Every row gives one point. Each copy is the shape, with its points in the same order, turned, moved and blurred by noise. Is it also mirrored, or only turned?
In the rows, zero is written as 128.

Shape (8 x 2):
[[166 143]
 [158 165]
 [117 212]
 [155 161]
 [141  59]
 [122  91]
 [106  95]
 [ 79 124]]
Copy 1 (8 x 2):
[[129  96]
 [110  91]
 [ 49 103]
 [113  91]
 [191 151]
 [147 156]
 [143 178]
 [109 173]]
Copy 1 is: mirrored
Copy 2 (8 x 2):
[[150 167]
 [125 177]
 [ 64 178]
 [128 177]
 [194  97]
 [163 104]
 [145  91]
 [110  89]]
Copy 2 is: only turned
Copy 3 (8 x 2):
[[ 97 171]
 [117 183]
 [181 205]
 [116 182]
 [ 81  81]
 [114 103]
 [133  95]
 [168 109]]
Copy 3 is: mirrored

Shape (7 x 3):
[[167 126  79]
 [ 94 108 147]
 [ 88 130 163]
 [197 177 123]
 [ 89 105 158]
 [102  95 150]
 [148 186  78]]
Copy 1 (7 x 3):
[[127 112  56]
 [140  87 155]
 [147  96 180]
 [104 183  78]
 [139  79 160]
 [129  69 151]
 [170 150  67]]
Copy 1 is: mirrored
Copy 2 (7 x 3):
[[172 174 119]
 [105  99 150]
 [ 97 104 188]
 [197 179 182]
 [ 98  94 163]
 [107  90 142]
 [147 208 165]]
Copy 2 is: only turned

Shape (10 x 6):
[[137 143 109 189  91  57]
 [123 132 103 166  49  78]
 [163 145 176 132 156 167]
 [ 99 135 161 148 112 187]
 [143 108 118 184 111 163]
 [165 109 141  94 157 146]
 [135 141 119  92 203 209]
 [ 94 172 136 194 125  94]
 [107 137 166  96 169 201]
 [155 203 110 161  84 105]]
Copy 1 (10 x 6):
[[161  95 153 135  96  56]
 [151 120 172 161  73  75]
 [116 150  62  71 123 124]
 [ 74 160 107 131 134 123]
 [110 128  68 161  99  91]
 [145 122  77  86 108 170]
 [119 148  46 105 187 182]
 [114 125 136 124 156  47]
 [ 67 161  80 101 169 171]
 [175 179 136 124 119  56]]
Copy 1 is: mirrored
Copy 2 (10 x 6):
[[151 123  90  97 112  43]
 [129 142  89 112  73  66]
 [142 140 187 106 183 145]
 [100 125 191  94 114 148]
 [172 131 177  96  95 112]
 [160 124 156 161 173 159]
 [159  81 180 106 173 219]
 [110  95 125  66 132  68]
 [105 104 197 119 165 199]
 [138 163  83  54 131 101]]
Copy 2 is: mirrored

Shape (11 x 8):
[[119 158 129 137 116 123 114 190]
 [ 85 124 149 119 131 128 145 118]
 [160 132 145 159 102 119 125 113]
 [ 84 128 149 156  98 128 144 125]
 [157 152 144 130 153 109 149 110]
 [134 139 138 113 109 107 127 115]
 [160 144  96 114 100 120 142 150]
 [150 136  97 140 102 163 107 124]
 [156 133 146 123 116 132 160 146]
 [139  71  80 122 126 124 126 126]
 [113 157   7 145 110 138 122 167]]
Copy 1 (11 x 8):
[[ 53 109 108 129 137 145 151  99]
 [122 100 149 100 144 137 119 127]
 [105  85  90 139  96 119 103 126]
 [106  71 128 108 138 164 106 126]
 [108 116 140 151  95  97 117 133]
 [102 108 111 113 116 113 125 149]
 [ 93 112  94 133  93 134 176 137]
 [120 128  68 128  98 158 134 116]
 [100  90 124 121  88 115 147 110]
 [161  99  83 134 139 122 173 130]
 [104 145  78 174 138 212 204 143]]
Copy 1 is: mirrored
Copy 2 (11 x 8):
[[151 143 143 101 158 130  89  75]
 [115 147 179 122 148 120 141 132]
 [105 120 128 159 117 124 123  83]
 [103 140 185 149 156 134 109 114]
 [103 160 121 123 108 110 153  92]
 [115 125 153 124 107 112 124 104]
 [142 135 115 116  98 132  87 112]
 [116  94 104 127 132 155 105 116]
 [146 155 133 139 108 138 129 100]
 [136 111 105 142 132  95 109 168]
 [114 132  82  76 152 145  26 151]]
Copy 2 is: only turned
Copy 3 (11 x 8):
[[116 183 100 139 114 119  92 107]
 [108 133 133 160 109 137 141 155]
 [148 114 147 141 129 132  71 108]
 [121 136 129 165  91 146  93 158]
 [154 116 132 168 135 124 126  96]
 [121 123 145 134 117 147 118 101]
 [140 136 118 116  92 121 108  70]
 [171 149 125  86 103 137  97 118]
 [135 137 154 145 100 104 121  93]
 [119  85 103  81 101 103 105 128]
 [166 152  27  80  68 140 100  99]]
Copy 3 is: only turned

Shape (15 x 9):
[[186 188 110 110 115 181  68 186 161]
 [102 152 184 130 104  94 158  86 153]
 [172 127 134 177 154 139 161 136 169]
 [161 111 123 175  70 116 179 148  90]
 [155 130 102  85  84  88 109 164 191]
 [156 102 106 152  90  65 136 147 125]
 [126 126 155 155 142  90  88 118  94]
 [ 99  77 157  86 133  94 179 117  97]
 [116 133 119 157 138 167  73 154 105]
 [112 122 118 121 131 165 115  90 105]
 [161 112 177 149  42 131  90  88 180]
 [ 99 118 148 135  61 174 159 153 183]
 [163 141 122 132 150  91 160 156 190]
 [136 129 113 177  92 163 109 104 165]
 [ 93 102 169 150 153 122 132  83 108]]
Copy 1 (15 x 9):
[[138 136 170 116 147 155  45  26 169]
 [137 121 139 203  91  70 153 131 122]
 [145 178 142 116 111 109 154  75 101]
 [129 192 110 139 110 142 114 175 112]
 [131  96 219 120 131 118  87 127 142]
 [141 137 152 115 138 138 113 178 102]
 [138  89  84 160 139 140 130 132  87]
 [ 48 122 136 169 118 128 175 175 106]
 [129 101  85 119 149 160 129  76 152]
 [ 86 101  92 132  84 147 131 102 141]
 [214 116 179 161  71 160 139 120 157]
 [140 153 162 128 104 108 169 118 202]
 [119 157 195 123 140  86 123  98  91]
 [177 128 123 109  76 118 132  92 150]
 [113 102  83 164  99 124 181 124 101]]
Copy 1 is: only turned
Copy 2 (15 x 9):
[[  7 104  96  57  92 156 114 109 119]
 [161 170 148  99 134  92 165 128 153]
 [ 85 112 121 117 178 107 172 102  84]
 [145 176  93 114 148 166 154  88  56]
 [ 74 158  98  90  89  94 114 179  86]
 [142 154  95 114 109 106 138 119  39]
 [159 110 161 105  86 112 135  80  97]
 [168 183 181 138 148 119  96 135  95]
 [105  90 122 126  87 168 113  75 113]
 [146 101 119 116 137 147  95 100 141]
 [152 119  98  42 120 153 192 179 123]
 [ 93 163 107 138 144 181 167 164 144]
 [ 72 146 118 117 143  65 144 125  82]
 [121  92  73 106 131 143 162 129 126]
 [175 109 173 132 140 118 143 100 132]]
Copy 2 is: mirrored

Shape (16 x 12):
[[118 105 140 149 143 142 122 151  79 162 132  79]
 [154 119  88 107 129 127 123  16 145  87  93 117]
 [182 146 146 173 117 136 189 161 113 120 117  73]
 [104 144 132 129  69 132 112 151 155  75 144 106]
 [171 107 146  90 161  98 189  61 117  81 150  82]
 [104  70 206 132 138 121 140  70 157  90  37 140]
 [153 144 154 149 173  75 134 170 108 115 165 218]
 [103 111 147 172 105 154 174 118 134  25 126 139]
 [137 143 123 141 165 125 111 177  97  61  91  88]
 [196 118 141  26 109 166 129 117 129 160 193 138]
 [157 155  85 214 134 133  61 116 125 110 146 150]
 [ 88 137 187 121 149  99 138  94 118 118 187 159]
 [182 214 105 124  94 165 130 116  64  38 137 164]
 [ 35 139 125  91 167 132 158 187 123 140 113 111]
 [130 180 137 102 143 186 119 102 131  66  48 137]
 [ 78 115 102 127  62 123 103 121 115 175 166 127]]
Copy 1 (16 x 12):
[[124  90 115  83 111 132 106 106 137 149  86 111]
 [127 162  96 201  75  90 110 100 136 121 198 144]
 [ 83 147 175  90 108 112 136 124 179 129 113  74]
 [137 129 139 124 162 108 117 174 109  54 136 139]
 [125 118  83 117  75  96 131  71 202  99 195  58]
 [119  98 201 139  65 122  39  80 122  94 188 137]
 [213 145 165  78 171 148 122 116 106 157 182  35]
 [ 95 190 157 112 148 116  81  98 112  47 153 108]
 [110 129 125 128 124 186  89 142 128  95 107  59]
 [206 112  85  94 135 100 120 147 232 168 182 168]
 [146 178 120 129 124 118 111 170  43 169 142 100]
 [217 123 131  74 113  85 102  85 111  95 173  89]
 [173 228 100 160 146 107  72 180 178 108 124  59]
 [197  81 160 111 141 178 136  75 126  69  74 119]
 [167 190 157 175  84 166  55 127 163 101 126 130]
 [175  86 124 122 167  53 124 121  96 130  90 161]]
Copy 1 is: mirrored
Copy 2 (16 x 12):
[[146  86 122 133 135  68  78 144 135 120 113 125]
 [179 180 132  87 134 137 121  91 243 177 147 112]
 [114 117  88 153 150 142  97 168 125 177  82 127]
 [165 151 130 153 205 135 158 124 131 108 133 100]
 [186 121 128 145  92 177  85 132 190 200 166 108]
 [184 161 114  28  91 153 108 108 140 131 118  31]
 [123 189 205 124  88 140 101 152  67 128 140 170]
 [137 153 149  97 201 164 105 113 106 175 154  61]
 [128 178 105 141 160  99  75 196 143 117 154  99]
 [167  64 147 124 103 159 190 146 182 123 176 198]
 [124 197 199 124 179  58 131 147 161 159  96 144]
 [187 138 175 137  93 111 131  88  86 152 167 118]
 [146 198 112 108 209 130 143 168 132 205 189 194]
 [104 122  88 152 121  92  86  82 100  62 179 103]
 [128 196  65  64 153 109 150 140 162 149 177  99]
 [181 100 160 136 176  84 127  61 142  93 108 166]]
Copy 2 is: mirrored
